Each row is a point. To make a cloud, some directions were put in groups of two or more. Within a group, all points are equally far from the middle, so they leave a hole (a ring in 2 directions, a hollow ball in 3). The other directions are filled evenly. Then the cloud was stretched, turned, moved and blurred a little. Count the holes, and give their numbers of directions, smallest first.
(in the rows, 128 means zero)

Cloud (22 x 3)
[[203 100 159]
 [ 86 130 159]
 [117 150 156]
 [183 110 124]
 [159 161 133]
 [175 197 139]
 [148 138 159]
 [144 146 100]
 [164 183 121]
 [154 145  87]
 [127 120 112]
 [110 141 160]
 [138  82 152]
 [170 162 193]
 [162 158 112]
 [204  87 168]
 [182 102 176]
 [140 127 128]
 [155 101 157]
 [129 161 156]
 [145 156 132]
 [179 140 187]]
Holes: 0

Cloud (27 x 4)
[[174 108 107 165]
 [148 112  90  97]
 [152 166 172 156]
 [177 108 138  92]
 [ 89 160 171 150]
 [ 86 129 203 165]
 [186 110 119 163]
 [184 136 106 128]
 [167  92 147  88]
 [116  68 126 161]
 [186 108 169 137]
 [119 114 103 174]
 [163 106 129  82]
 [145 115  97  91]
 [ 79 120 190 119]
 [154 160 181 154]
 [ 87 128 113 159]
 [ 99 121 105 164]
 [170 111  94 103]
 [ 83 149 188 151]
 [ 87 141 148 109]
 [ 99 132 200 125]
 [151 136  98 165]
 [125 110  87 106]
 [139 172 151 171]
 [158  60 144 137]
 [135  67 172 157]]
Holes: 1 (4)

Cloud (46 x 6)
[[116  89  92  94 104 187]
 [162 117  90 166  68 112]
 [104 106  66 150 100 123]
 [103 102 187 126 109  98]
 [143 130  88 179 100 103]
 [ 80 123 179  91 100 151]
 [ 76 153 158 134 167 136]
 [128 156 133 172  74 126]
 [122 139  78 133  62 117]
 [141 111 131  75 177 151]
 [178 139  75 124 177 154]
 [142 182 171 143 153 131]
 [172 182 111 125 163 129]
 [114  78  92 159 105 128]
 [106  87 136 104 186 150]
 [ 93 162 161 100 164 121]
 [179 118 113 106  82 180]
 [140 155 151  80 169 143]
 [150 123  87 149  63 100]
 [ 77 151 150 148  91 139]
 [107 110 146 141 192 168]
 [154  84 157 127  66 105]
 [131  62 102 133 122 113]
 [123 138 138 159 128 200]
 [134 114 214 122 102 139]
 [164 128 136  86  71 114]
 [167 179 147 127  89 134]
 [176  75 160 137  80 129]
 [186 102  89 180 122 135]
 [130 100 152 124  68  88]
 [206 136 105 176 144 140]
 [181 134  93 139 111 190]
 [157  92 197 157 106 146]
 [141  82 139  95 142  97]
 [199 151 154 121  91 143]
 [ 70 121 180 121 136 118]
 [135 114 155 148 115  69]
 [100 176 114 115  92 152]
 [124 138  76 153 110  87]
 [ 98 103 101 125  59 117]
 [116 121  92 160  75 101]
 [204 108 145 168 123  98]
 [146 152 128 183 139  95]
 [143 112  72 133 160 187]
 [ 91 102 111 156 171 147]
 [102 116  72 125  95  97]]
Holes: 1 (6)

Cloud (48 x 6)
[[109 127 139 149 158 188]
 [114 124  73 147 202 108]
 [180 132 123 145 185 113]
 [116 148 112 131 212 105]
 [152  89 125 138  67 126]
 [ 66 102 112 133 181  84]
 [142  95 156  72 142  76]
 [ 80 107  93 160 192  97]
 [116 138 122 131 165 190]
 [ 94 126  99 175 100 145]
 [111 114 192 105  96  90]
 [140  70 111 129 119  53]
 [107 128  69 137  93 143]
 [105 116 136 118  73 166]
 [172 165 103 139  87 142]
 [159 147  65 156 143 151]
 [117 187 140 156 115 142]
 [101 173 142  88 153 150]
 [138 171 140  74 126 102]
 [152 177 131 169 120 145]
 [169 165 111  90 131 148]
 [164 148 185 141 103 135]
 [ 76 122 116  73 140 115]
 [138  64 124 119 165  68]
 [109 111 101 102  87 159]
 [ 97 145 126 170 189 147]
 [112 101  90 122  86 154]
 [145 140  77 114 112  66]
 [141 129  77 130 163  54]
 [156 109 136 188 121  78]
 [153 144  79  91 163 115]
 [ 96  72 116  93 134  81]
 [ 69 108  96 120 165  80]
 [108  90 137 172 174 146]
 [174 164 125  94  95 138]
 [ 80 134 163 125 177 158]
 [146 131  51 147 157  90]
 [124  70 144 146 170  64]
 [113 109 125 110 178 176]
 [164  90 137  80 110 137]
 [158  84 140 162 129 158]
 [137 139 163 113  81  71]
 [160 126 186 129  97 151]
 [ 97  94 147 163 187 137]
 [159 128 161 177  99 111]
 [147 174 140  93 165 142]
 [116 102 194  94 156 126]
 [145 150 109  77 160  91]]
Holes: 2 (2, 4)

Cloud (83 x 8)
[[167 125 158 156 122  43 117 106]
 [103  89  90 128 125  85 148 132]
 [126 121 193 122 101 134 177 153]
 [145  72 152 127 117  55 162 106]
 [ 93 107  93 129 104 117 124 128]
 [119 101 134 177  98 165 165  81]
 [206 167 118 130 109 131 142 139]
 [177 142 146  83 115 148 119 168]
 [113 126  77 108 156 114 177 163]
 [ 88 133  94 138 133 169 110 156]
 [127 141 135 180  73 115 131  69]
 [185 112  75 147 171 118  95  81]
 [126 160  72 158 152  99 155  99]
 [206 158 143 167 153 120 151 170]
 [133 160 133 120  99 134 120 184]
 [120 100  81  95 124 130 138  71]
 [ 98 167 118 107 132 145 136 138]
 [137 156 134 179 159 115 172 148]
 [139 162 111 107  87  58 132 101]
 [192 120 151 151 144 166  76  89]
 [192 161 114 113  90 113 141 135]
 [167 127 192 138  69  65 179 160]
 [186 152  70 184 124 120 160 145]
 [158 174 144 111  72 101 197 118]
 [110 135 136 181 159 177 116 137]
 [161 107 150 138  80 130 152 171]
 [123 139 108 185 181 119  90 153]
 [165  98  96  90 113 107 168 153]
 [126 114  54  97 207 122 141 122]
 [194 135 143 114  68 146 132  83]
 [125 147  78 130 154  82 130  76]
 [118 111 155 168  78  87 114  79]
 [137 123 102  80 201  97  98 137]
 [110  85 134 159 134  99 147  75]
 [139 146  49 126 124  94 138 135]
 [200 136 124 144 172 168 159 131]
 [185 128 165  81 121 133 155  76]
 [131 159 154  83 125 126 171 160]
 [113 133 143 140  76 133  85 143]
 [175  93 187 134 107 122 166  84]
 [137 164 123 105  92 109 200 127]
 [133 106 125 102 108 163 171  40]
 [133 126  80 155 196 174 116  75]
 [185 154 100 163 176  78  96 118]
 [152 126  99 162 158 211 154  99]
 [143 112 135  68 162 184 106  92]
 [136 183 173 101  73 140 101  81]
 [143 186 173 113  74 161 157  99]
 [179 125 192 148  74 102 118  84]
 [157 180 106 163 155 116 176 140]
 [ 89 129 119 151 135  88 163 159]
 [187 112  78  95 118 113 122 130]
 [190 168 169  94  72  80 168 109]
 [186 105 106 124 100 170 153  75]
 [124  89 167 142 133 145 140  39]
 [165 166 105 118 164 137  75 108]
 [ 96 149 152  93 149 140 135 144]
 [133 155 214 147 129 138 136 102]
 [136 134 111 105 186 133 118  66]
 [166 129  91 110 105 107 162 188]
 [200 118 116  91 157 123 152 101]
 [174  85  79 170 154 112 142  90]
 [107 113  90 137  98 132 100 141]
 [131  94 149 166  58 161 151 121]
 [ 85 140 116 136 110 157  97 146]
 [105 135 161 156 169  72 136 110]
 [138 101 158 131 174  98 177 146]
 [111  90 134 152 120  60 136  92]
 [109 127  96  87 151  69 139  77]
 [184 110  81 178 123 145  94  91]
 [127  92 106  78 137 168 146  86]
 [101 109 110  81 134 104 123  68]
 [194  93 105 139 129 184 141  78]
 [108  84 168 121 149 142  97  90]
 [181 142 173 133 165  99 180 116]
 [158  73 141 139 133  65 156 108]
 [147 126 153  72 113 118 102  53]
 [137 150  60 131 157 157 165 132]
 [162 150 167 163 160 138 137 165]
 [119 127 131 155 170  85 152  67]
 [116 107  73 145 146  79 104 156]
 [155 113  92  85 156  92  91 121]
 [144 119 132 154 167 101  71 149]]
Holes: 2 (2, 4)

Cloud (101 x 9)
[[ 95 113 180 153 148 137 130  64 133]
 [110 159 104 143 131  82 111 128 106]
 [115 180 144 121 185 169 142 123 132]
 [116 133 167 163 170 145  92 138 167]
 [205  91 115 142 145 143 102 150  85]
 [116 157 120 176 129 156 105 115 157]
 [116  97 119 116  90 196 174 110 110]
 [ 67  80 162 140 100  63 139 142 139]
 [117  65 113 139 144 117 159  79 106]
 [ 97 175 155  66 140 110 154  64 141]
 [ 74  75 130 156  82 128 107 112 128]
 [156 189 192 105 107  94 108 146 169]
 [144 181 198 118 145 125  95 170  87]
 [134  73  84 158 174 124 166 110  99]
 [102  79 133 170  90 186 155 134 114]
 [101 131 120 109 196  83 121 157 156]
 [134  62 139  88 150 104 157 107 123]
 [ 62  69 115 161 127 134 160 111 177]
 [117 146 160  70 110 116 181 120 100]
 [141 190 154  88 146 118 151 101 181]
 [166 149 184 127 100  97  83 163 168]
 [137  99 114 160  68  78  98 166 129]
 [ 96  84 113 171  96 149 177 157 143]
 [109 102 123 102 103 133 116  94 103]
 [148 207 135 120 106 147 135 118  95]
 [149 129 156 187 166 129 128 148 106]
 [128 156 133 162 114 121 104  93 106]
 [176 171 119 110 167 183 106 155 109]
 [ 76 149 151 108 150  74 165 176 112]
 [149  60 168 147 200 103 108 119 102]
 [166  85 168 132 113  55  65 171 151]
 [130 128 133  56 104  99 185 146 127]
 [203 106 124 167 109  98  93  91 106]
 [176 122 167 133 123 139 144 124 164]
 [221 103 116 141  92 116  99 131 107]
 [137 122  93  98 187 125 142 165  87]
 [163 100 168 138 108  94  64 120  79]
 [ 81 140 145 124 116 114 171 169 144]
 [165  93 154 189 138 178 124 101 122]
 [190  75 155 125 129 106  73 102 143]
 [134 129 102 102  61 100 141 122 158]
 [131 153 154 107 148 104 170  87 122]
 [111 132 142 178 153 155 104  86 147]
 [ 83 184 142 106 135 105 163 121  90]
 [148 115 178 166 159 133  60 135 120]
 [185 100  96 101 144 113 117 121 104]
 [104  81 181 101 108  98 165  83 138]
 [151  62 105 114 108 170 139 133  94]
 [134 141 139 111 188 128 172 151  87]
 [ 77 167 136  91 103  69 162 152 152]
 [105 126 174  67 131 110 135 199 161]
 [135 207 178 105  78  64 122 144 153]
 [141  58 141 169 200 117  97 106 120]
 [140 157 138 164  64 105 111 182 122]
 [166 119 198 111 154 101 104 142 177]
 [122 187 144 128  75  66 144 150 148]
 [146  81 108  82 136 145 167 165 173]
 [137  98 130 134 154 129 142  73 210]
 [212  86 149 161  94 155 104 123 120]
 [ 91  75 134 148 143  54 142 151 134]
 [133 137 103  58 152 103 168 112 106]
 [141 101 107 151 128 147  73 159 134]
 [210  92 123 158 119 148  88 114 108]
 [ 85  73 172 103 151 157 160  87 129]
 [112 158  76 115  79 151 128 175 128]
 [146  69  80 148 122 140 107 183 146]
 [ 93  97 178 176 126 149 131 143 147]
 [119  84 131  96 203 149 121 112 125]
 [106  38 184  90 141 141 152  92 177]
 [125 144  96 126 151 125 173  83 107]
 [142 112 118  85 143 160 166 179 184]
 [107 103 148 168  80 176 131  99 115]
 [166 130 173 106 135 162 143 137 114]
 [195 103 140 158 123  96  84 140 175]
 [126 101 133 132  52  94 125 179 136]
 [140 182 109 153 150 101 162 163 159]
 [127  83  94 172 104 106  86 133 155]
 [122 134 115  99 152 109 172  97 191]
 [165 143 140  64  89 114 139 160  78]
 [131 139 112 159 181 134 136  89 122]
 [176  79 110 131 117 111  89 107 182]
 [119  85 188 151  74 145  99 154 184]
 [ 97 164 126 104 167 143 177 101 114]
 [ 95 123 164 116 182 103 141 169 166]
 [118  35  91 143 129 103 148 119 185]
 [118  56 154 131 107 137 146 136  81]
 [ 98  73 122  84 125 109 118 150 180]
 [140 116 173 125 123 126  66 162  92]
 [182 149 116 160 131 110  80 167  78]
 [161 137 126 115  47 148 132 139 164]
 [160 131 199 107 149  83  95 183 165]
 [154 135 105 101  69 126 108 122 173]
 [111  88  94 119  85 138 197 137 175]
 [162 194 171 101 109  63  75 152 162]
 [104 136 119  85 153  89 127 164  79]
 [149  68 178 115  64  76  94 166 142]
 [143 160 102 108 177 141 149  67 144]
 [122 143 164 150 170 156  76 136 157]
 [128  78 164 114 171 181  91 139 128]
 [132  88 166 124 110 114 108 205 143]
 [142 118  86 126 143 173  93 173 131]]
Holes: 2 (2, 4)
